Rows are points. Each copy is the shape, with its points in the same order, turned, moved and blurred by noise. Some copies are also mirrored. Which?
In the rows, zero is written as 128.

Shape (7 x 2):
[[140 106]
 [ 97 102]
 [170 179]
 [157 191]
 [108 105]
 [163 115]
 [134 166]]
Copy 1 (7 x 2):
[[147  84]
 [113  66]
 [147 167]
 [130 181]
 [109  70]
 [168 106]
 [124 136]]
Copy 1 is: only turned
Copy 2 (7 x 2):
[[156  99]
 [119  93]
 [166 194]
 [155 191]
 [123  91]
 [181 124]
 [128 153]]
Copy 2 is: only turned
Copy 3 (7 x 2):
[[160 113]
 [126  81]
 [134 187]
 [111 189]
 [132  94]
 [164 138]
 [116 154]]
Copy 3 is: only turned

Shape (9 x 3):
[[157 137  98]
 [125 110  98]
 [103 146 158]
 [142 117 108]
 [141  56 130]
 [142 155 196]
 [123 123 143]
 [152  58 189]
 [102 146  87]]
Copy 1 (9 x 3):
[[155 127 143]
 [138 122 107]
 [ 86 154 155]
 [140 117 127]
 [100  67 113]
 [ 84 130 203]
 [104 130 138]
 [ 67  48 147]
 [136 177 113]]
Copy 1 is: only turned
Copy 2 (9 x 3):
[[171 141  81]
 [151 110  76]
 [122 127 141]
 [166 121  88]
 [178  52  93]
 [158 132 185]
 [147 115 120]
 [188  48 150]
 [113 141  74]]
Copy 2 is: only turned
Copy 3 (9 x 3):
[[149 120  79]
 [113 134  93]
 [134 116 159]
 [133 136  92]
 [113 199 101]
 [186 138 171]
 [133 137 132]
 [146 221 144]
 [106  91 102]]
Copy 3 is: mirrored
Copy 4 (9 x 3):
[[129 162 100]
 [129 121  88]
 [177 114 143]
 [125 134 102]
 [ 83  89 115]
 [163 136 189]
 [144 117 132]
 [ 82  79 174]
 [169 133  73]]
Copy 4 is: mirrored

Shape (8 x 4):
[[138  96  97  95]
 [162 132 155 153]
 [141 165 154 146]
 [153  99  77 124]
 [131 125 142 151]
 [101 104 110 188]
 [ 81 145 177  82]
 [151 154  99  46]]
Copy 1 (8 x 4):
[[ 74 127  86 139]
 [131 162 136 173]
 [156 161 140 147]
 [101 118  68 152]
 [130 133 136 157]
 [151  81 129 170]
 [ 95 138 181  75]
 [ 81 188  81  83]]
Copy 1 is: mirrored
Copy 2 (8 x 4):
[[147 101 109  89]
 [186 166  94 142]
 [156 185  94 146]
 [152  89  77 107]
 [159 147 111 146]
 [151 103 106 186]
 [120 179 176 110]
 [111 147  94  43]]
Copy 2 is: only turned
Copy 3 (8 x 4):
[[ 89  90 125  94]
 [150 117 127 156]
 [145 152 136 143]
 [106  81  97  96]
 [120 122 114 150]
 [ 93 123  64 167]
 [ 71 168 185 140]
 [108 121 169  48]]
Copy 3 is: only turned

Shape (10 x 4):
[[130 201 124 108]
 [124 106 108 112]
 [125 120  96 115]
 [103 108 127 132]
 [107 106 141 118]
 [126 159 153 125]
 [123 124 133 162]
 [ 51 139  36 154]
 [134 133 123 121]
 [135 131 151 111]]
Copy 1 (10 x 4):
[[ 88 165 118 103]
 [154 100 104 125]
 [150 114  96 119]
 [143 102 108 159]
 [134  91 121 152]
 [109 135 142 135]
 [152 134 128 166]
 [142 146   7 169]
 [138 122 122 125]
 [124 110 144 127]]
Copy 1 is: only turned
Copy 2 (10 x 4):
[[135 198 125 144]
 [120 112 108  90]
 [117 130 122  99]
 [108 115  86 122]
 [131 120  82 110]
 [144 164  99 150]
 [120 121 104 158]
 [ 10 128 119 116]
 [131 140 124 120]
 [155 142  97 129]]
Copy 2 is: mirrored
Copy 3 (10 x 4):
[[113 208 155 153]
 [107 137  96 116]
 [114 149  91 133]
 [ 95 123 122 121]
 [109 122 125  99]
 [120 161 165 122]
 [115 113 143 135]
 [ 31 132  74 199]
 [125 149 124 129]
 [126 150 139 102]]
Copy 3 is: only turned
Copy 4 (10 x 4):
[[133 176 123 176]
 [125 107 145 113]
 [126 110 153 130]
 [ 96 110 127 109]
 [107 121 120  98]
 [118 149  97 140]
 [ 98  98 101 139]
 [ 44 104 205 167]
 [131 122 122 133]
 [136 135 104 118]]
Copy 4 is: mirrored

Shape (11 x 6):
[[162  89 119 167 155 184]
 [165  92 131  78  92 113]
 [164 128 157 159  73  96]
 [101  84 146 147 176 132]
 [138 155  93 109  70 157]
 [171 133 138 105 133 164]
 [ 72  74 127 161  70 128]
 [165  78 169  80 151 140]
 [146 142  79 149  79 181]
 [ 97 146  72  85 166 106]
 [ 95 107 101 131 112 134]]
Copy 1 (11 x 6):
[[165 114 112 177 205 125]
 [155  72 118  82 112 142]
 [179 133 191 104 119 132]
 [115 120 123 139 180  64]
 [157 147 103 143  89 166]
 [123 115 115 126 163 172]
 [158 114 151 172  88  62]
 [114  58 124  99 173 132]
 [176 148  99 176 113 158]
 [115 162  44  90 128  92]
 [141 134 100 150 113  89]]
Copy 1 is: only turned
Copy 2 (11 x 6):
[[115  63 130 163 154 184]
 [168 119 154 128 158  89]
 [128  94 118 188 125  64]
 [ 71 106 116 120 159 148]
 [183 134 136 169  88 129]
 [152 129 161 164 156 144]
 [ 85  90 105 105  72  99]
 [122 115 179 124 195 121]
 [173  98 131 188  78 163]
 [151 186  78 117 152 162]
 [126 114 102 126 100 138]]
Copy 2 is: only turned

Shape (14 x 8):
[[ 74 111 124  92 128 100 107 142]
 [193 139 128 191 116 107 123  94]
 [ 79  64 115  95 117 108 160  97]
 [201 175 190 183  85 126 135 115]
 [ 94  81  96 119  99 148 139 154]
 [139  82 121 126 149 154 120 153]
 [126  99 111  83  88 111  84 111]
 [140 169 103 135 138 155 144 114]
 [123 143 158 172 143 173 132 126]
 [ 95  73 128  80 118  83  80 116]
 [142 151 176 125 165 181 125  91]
 [147 135 148 138 150 196 134 101]
 [221 167 172 135 120 103 160 121]
 [ 87  66 104  75  75 124 122 121]]
Copy 1 (14 x 8):
[[ 84  97 144  70 131 129 135 147]
 [194 167 101 146 130 121 110 103]
 [102  75 111  55  97 151 169  84]
 [212 168 142 162 114  80 149 142]
 [ 96  82  92 105  81 153 150 147]
 [ 97 127 116 136 116 177 159 135]
 [137 128 113  42 114 158 138 159]
 [166  81 109 144 153 141 132 139]
 [149  99 163 173 110 140 131 133]
 [ 93 135 139  25 107 156 145 126]
 [172 101 189 146 146 164 160 127]
 [165  99 153 163 128 177 159 131]
 [198 164 122 149 157  83 187 125]
 [109  84  96  40  78 155 161 146]]
Copy 1 is: mirrored
Copy 2 (14 x 8):
[[135 126 109  82 106  85 112 131]
 [149 125 191 195 180 133 162 143]
 [140 122  86 112  97  78 167  79]
 [ 92 140 225 208 146 160 141 158]
 [163 105  84 137  87 122 133 126]
 [178 102 137 108 104 157 140 128]
 [132  95 124 125 138 100  88  92]
 [120 150 115 135 163 171 153 153]
 [144 175 157 138 108 174 146 148]
 [143 107 137  91 118  66  95  82]
 [112 169 175 105 133 199 145 107]
 [139 158 150 127 123 201 160 108]
 [ 73  95 208 154 157 162 179 158]
 [137  92  77 127  92  92 107  77]]
Copy 2 is: mirrored
Copy 3 (14 x 8):
[[ 50 102 125 107 111 143 104 145]
 [195 150 102 140 130  91  95 133]
 [ 65  74 150 119  89  90 157 151]
 [216 195 147 124 107 138  89 135]
 [ 70  81 146 174  98 135 131 115]
 [126  73 127 149 141 159 117 144]
 [ 95  93 133  83 109 121 113  94]
 [134 140  73 139 111 150 138 133]
 [154 126 102 157  88 165 102 179]
 [ 59  63 150  71 117 111  87 133]
 [169 108  91 105  87 174 145 183]
 [171 110 101 138  88 164 152 157]
 [191 184 147 103 160 136 128 137]
 [ 56  65 157 115  86 111 138  84]]
Copy 3 is: mirrored

Shape (13 x 9):
[[134 138 153 102 101 140 150 101 142]
 [100 113 178 148 107 150 148 104 122]
 [145 101 118 161 106 129 143 145 154]
 [113 108 142 116 172 150 158 183 163]
 [194 148 119 130 122 133 156 131 120]
 [121 143 169  94 107 126 151  97 141]
 [186 130 133 154 160 161 110 102 158]
 [112 121 143 132 158 164 162 124 129]
 [137 145 112 135 113 163  25 103 144]
 [114 108 194 137 136 142 151 144 121]
 [108  53 120 130 101 124  65 122 135]
 [148 145 111 103  98 124 130 121  70]
 [114 118 127 159 143   7 148 127 148]]
Copy 1 (13 x 9):
[[142 124 145  99 113 136 143 110  90]
 [115 124 118 120 134 125 172 129  63]
 [151  98 105 150 156 109 135 122 123]
 [133 131 132  83 196 122 159 124 164]
 [185 129 132 148 149 163 119  85 120]
 [128 143 147  97  95 135 155 108  97]
 [132 130 176 172 175 117 109  98 115]
 [107 142 129  97 182 140 159 110  96]
 [ 99 137 174 173 121 129  61 172 124]
 [124 137 128 122 153 130 205 138 105]
 [ 74  87 115 165 115 117 121 159 151]
 [134 141 100 139 105 198 116 110 113]
 [121 169  55 145 101  73 158  64 170]]
Copy 1 is: mirrored
Copy 2 (13 x 9):
[[144 140 163 103 109 133  99 128 154]
 [134 124 171  87 110 185 128 145 136]
 [139  73 148 141 132 130 130 146 137]
 [152 138 168 181 177 161 133 177 144]
 [144 142 119 125 136  97 161 118 155]
 [142 148 179 100 116 135  89 131 152]
 [189 100  99 100 159 121 135 153 145]
 [154 132 157 131 163 186 137 123 148]
 [163 106  61  91 138 133  53 161  94]
 [134 139 181 107 132 176 148 167 133]
 [127  61 148 118 154 145  78 151  65]
 [ 99 152 112 106 135 118 121  88 109]
 [ 35  68 168 105 182 126 118 164 184]]
Copy 2 is: mirrored

Shape (17 x 11):
[[100 124 116 172 105 180 120 102 197 177 121]
 [118 127 127  40 124 151 155 136 147 118 191]
 [150 105 176 146 180 106 144  88 119 104 152]
 [171 131 100 207 159 149  98 148 140 112 142]
 [164 174  57 109  79 108  99 152 115 198 127]
 [151 154 115 120 151 212 114 123 130 120 108]
 [109 167 136 170 136 107 150  69 125  78 157]
 [ 99  84 198 150 124  90 147 128 120 107 103]
 [108 181  97 155 128 184 159 106 126  83 136]
 [184  85 116 151 120 151 142 113 117 174  62]
 [149 138 171 182 104 169 160 143 112 102 134]
 [163 116 129 162 164 131 121  92 136  64 101]
 [162 171 112 109  88 159  88 134 139 106 109]
 [180 125 111 146 122 116 147 129 191  87  71]
 [127 144 105 134 146 113 110 168 156  99 140]
 [137 158 120 154 110  67 134 134 133 167 112]
 [ 88 106 102  87  63 164 132  74 128 148 129]]
Copy 1 (17 x 11):
[[116 156 221 126 153  72 162 133 173 170  98]
 [134  95 160  64  71 112 132 103 163  66 135]
 [140  83 166 151 175 165 170 113 102  70 121]
 [162 195 176 166 179 121 171 170 139  77 144]
 [183 184 104 146  85  70 146 109 172 161 175]
 [159 182 136  75 154 129 163 150 147 129  85]
 [ 80 160 165 151 147 180 176  84 150  83 149]
 [ 85  75 155 184 118 156 148 161  94 117 115]
 [ 84 196 145  88 144 147 190 118 169  91 115]
 [156 142 104 160 168  68 177 141 102 146  87]
 [102 157 164 123 120 136 217 161  90 106 123]
 [137 161 140 164 180 163 156 131 127  70  80]
 [159 207 143 122  88 137 144 129 139 130 100]
 [146 162 140 192 126 110 175 146 157  82  51]
 [143 151 162 153 110 143 137 165 186  85 136]
 [144 132 125 197 107 122 181 120 162 145 154]
 [ 87 139 146 104 120  75 108  75 133 155 111]]
Copy 1 is: mirrored
Copy 2 (17 x 11):
[[152  93 145 172 178 155 165  71 116 177 175]
 [111  98 108 105  66 113 165 163 135 154 203]
 [ 69 105 121 166  79 139 157 118 183 128  93]
 [166  77 145 204 119 177 129 133 137 106  98]
 [206  96 140 100 155  77 111 149  90 129 129]
 [168 136 137 137 143 189 169 154 159 120 159]
 [100 143 139 217 105  90 148 107 174 112 142]
 [ 29 110 150 142 108 145 138  70 118 103 122]
 [150 154 134 203 119 128 179 142 141 103 184]
 [146  95 123 105 171 159 191  90 117  97  81]
 [109 123 196 175 109 160 195 123 115 100 132]
 [115 108 125 177 119 159 154 102 195  67 118]
 [171 115 177 112 137 132 129 143 153  94 174]
 [113  51 139 154 170 140 160 113 158  49 154]
 [126  77 132 170 110 140 100 150 127 101 159]
 [115  90 150 148 159  81 115 119 102 116 108]
 [151 141 117 105 110 100 181  61 119 150 198]]
Copy 2 is: mirrored
Copy 3 (17 x 11):
[[142 110  73 170  92  73 104 133 126 159  91]
 [178  64  93  91 116 112 161  63 112  85 177]
 [137 119 160 174 121 148 118 115  60  76 168]
 [170 139 111 151 113 175  76 176 128 100 112]
 [208  84 164  75 117 138 134 115 165 173  71]
 [152 123  72  83 117 138 106 139  65 121 100]
 [161 179 133 176 109 158 111  62  92 113 146]
 [ 66 129 167 163  86 134 159 117 108 100 163]
 [158 170  59 127 119 162 126  80  96 118 106]
 [133 104 159 132  97 112 151 180  81 109  47]
 [138 153  97 151  90 174 170 154  92 129 141]
 [136 172 140 135 103 141  93 134  75  62 122]
 [177 146 120  55  85 126 117 131 116 140 123]
 [145 182 141 115 119  88 137 159 127  74 107]
 [145 130 121 108 130 145  99 120 162  95 146]
 [148 131 189 143 137 129 137 119 154 153 109]
 [149  87 107 112  45  90 147  54 101 134  89]]
Copy 3 is: mirrored

Shape (18 x 12):
[[120 113 129 115 118 122 124  94 128 128 146 124]
 [121  99 127 145 115 138 135 115 124 124 120 140]
 [123 132 128 111 113 132 120  88 133 130 132 116]
 [128 121 133 150 122 133 131 140 103 124 117 116]
 [119 134 133 122 119 124 129 120 125 147 157 132]
 [126 120 136 119 114 124  91 105 135 130 164 123]
 [154 128 135 118 152 126 136 132 142 122 142 154]
 [167 104 103 118 135 120  99 130 137 124 119 130]
 [126 133 122 108 126 139  64 133 142 118 111 156]
 [122 126  76 162 161 134 138 135 131 124 127 113]
 [121 114 126 128 123 123 130 143 132 118 124 130]
 [138 136 110 153 116 118 113 138 131 114 122 133]
 [123 117 133 161 127 126 102 111 141 148 124 122]
 [147 136 120 128 119 126 141 136 131 117 122 164]
 [125 132 133 121 114 185 124 133 143 158 123 117]
 [125 131 127 111 133 158 135 123   7 133 114 141]
 [146 118 128 109 153 121 131 129 138 150 113 114]
 [134 105 121 118 117 121  90 135 125 163 115 149]]
Copy 1 (18 x 12):
[[132 108 114 118 123 124 119  98 145 132 135 114]
 [113 100 140 125 125 137 117 116 123 129 118 131]
 [140 122 112 111 117 134 112  93 147 134 120 115]
 [116 133 150 131 126 144 128 131 111 135 135 118]
 [116 132 111 127 107 121 135 106 137 145 148 130]
 [140 116 106 124 124 122  99 110 159 150 154 123]
 [136 119 104 140 141 115 152 129 138 116 129 149]
 [144 116 107 126 167 113 111 143 120 132 115 130]
 [152 139 108 147 115 114  73 150 141 120 116 147]
 [ 76 141 110 154 157 148 130 137 122 128 112 110]
 [114 122 137 126 125 121 126 141 129 117 124 121]
 [114 143 139 131 145 127 113 131 132 135 123 140]
 [123 118 136 149 126 128 107 119 141 165 112 120]
 [122 135 128 121 134 117 137 124 127 111 122 164]
 [130 121 100 119  87 162 129 148 131 152 110 131]
 [136 147 127 122 102 158 113  88  32 101 171 120]
 [142 122 104 139 134 118 150 136 118 136 109 106]
 [137 118 111 131 116  93  99 134 104 155 113 138]]
Copy 1 is: mirrored
Copy 2 (18 x 12):
[[124 119 138 114 117 127 139 111 124 129 164 125]
 [133 107 120 138 120 128 139 123 122 115 121 133]
 [120 125 145 109 102 137 131 112 128 138 153 120]
 [124 138 117 145 129 106 132 139 114 115 121 113]
 [119 141 147 124 121 129 149 138 118 131 155 140]
 [147 139 149 118  99 132 135 128 128 115 178 132]
 [154 150 133 119 149 129 132 120 137 130 138 149]
 [183 132 124 147 132 140 129 132 139 134 141 113]
 [164 135 135 112 111 160  91 162 140 106 145 126]
 [104 134 105 169 151 151 135 120 161 122 137 118]
 [135 129 115 135 126 117 143 148 140 124 138 129]
 [142 145 130 140 122 139 142 139 140 103 123 112]
 [125 125 159 151 103 127 126 122 143 113 131 130]
 [148 144 125 119 144 142 147 139 126 123 109 135]
 [121 148 124 142  91 139 109 136 119 159 127 154]
 [ 99 135 115 129 181 125  92 134  32 122 141  98]
 [145 132 140 139 140 109 121 128 152 159 136 126]
 [155 114 156 147 120 137 122 169 128 131 138 128]]
Copy 2 is: mirrored

Shape (18 x 12):
[[153 144 203 186  83 149 124 136 123 197 128 148]
 [108 129  70  95 171  97  82 169 146 164 101  83]
 [159 106 156 159 155  77 133 100 113 157 174 105]
 [170 189 128 191 109 142 177 101 106 191 158 148]
 [131  91 124 120 178 101 128 138 151  93 103 108]
 [155 136 171 169 111 139 151 104 146 128 174 124]
 [180 107 131  86  69 130 141 187 125 173 129 126]
 [172 148 178 138  99 164 183 150 101 159 145 182]
 [148  89 132 143 162 123  80  77 129 125 193 106]
 [175 156 153 162  78 100 152 194 132 167 130 170]
 [153 100  98 160 159 114  63 110 140  89 124  93]
 [100 124 115 138 118 147 109  94 131 116 177  95]
 [ 85  86  91 111 167  72  73 141 138 115 136 158]
 [175 155 128  90 125  97  95 127 123 146  96 169]
 [185 114 152 162  86 172 175 172  78 203 108 187]
 [153 135 127 181 119 122 113 126  78 108 187 114]
 [133  81  62 148 140  86  95  88 174 121 140 124]
 [ 97  85  93 108 126  60  94  98 112 103  89  95]]
Copy 1 (18 x 12):
[[100 167 174 121  68 110  72 170 101 205 115 106]
 [124 121  70 169 211 158  83 133 111 121 113  99]
 [137 101 166 129 141 115 127 105 101 208 145  99]
 [109 206 163  99 101 120 157 138  56 194 124 127]
 [141  93 158 151 171 131 111 111 152 103 112  89]
 [125 148 182 114  91 134 145 130 133 185 144  96]
 [138  96 114  85 111 163 105 208  95 153  85  85]
 [108 156 202  68  94 127 122 198  82 153 119 126]
 [165 103 143 137 131 142 111  83 128 176 191 128]
 [125 149 151 128  94  96 131 221  92 176  86 101]
 [160 105 122 182 116 129  93  83 123 113 156 100]
 [107 124 118 131 116 171 134 102 144 152 177 122]
 [137  80 100 165 185 110 103 140 164 119 141 161]
 [159 142 111  87 137  77  84 162 107 115 117 123]
 [103 140 203  92  79 141  96 205  46 169  71 145]
 [119 108 147 146  90 127 151 124  80 155 193 113]
 [171 107  91 168 129 138 133  80 150 143 118 152]
 [103  61  85 136 152 107 106  73 135 110 112 111]]
Copy 1 is: only turned
Copy 2 (18 x 12):
[[ 70 152 175 104  91 158  92 115  97 176 172  67]
 [127 156  94 110 151 105 119 144 181 172  55 170]
 [130 132 214 124 134  87 117 118 142 177 155 138]
 [111 181 140 126 134 102 122 107  70 161 212  82]
 [127 112 164 139 144  84 151 149 154 127  60 135]
 [136 140 195 116 125 139 141 126 123 126 178  88]
 [149 128 118  55  64 101  92 165 105 160 113 104]
 [ 94 134 156  92  95 119 125 169  52 136 184  79]
 [143  97 190 127 168 127 104 105 168 123 149 164]
 [104 178 136 117  47 107 100 175 113 166 156  61]
 [150 112 164 173 153 130  87 114 169 119  83 144]
 [157 134 152 114 144 160 152 108 141 123 143 156]
 [ 89 113 134 151 109  98 133 149 197 121  94 200]
 [ 93 172 137 108 106  86  71 151 119 101 101 139]
 [ 78 104 113 103  68 104 100 149  32 181 169  72]
 [160 138 178 175 124 145 106 148 112 148 171 149]
 [150 115 135 152 122  84 129  78 189 106 107 148]
 [144 145 164 134 103 104 133  96 149 131  47 209]]
Copy 2 is: mirrored
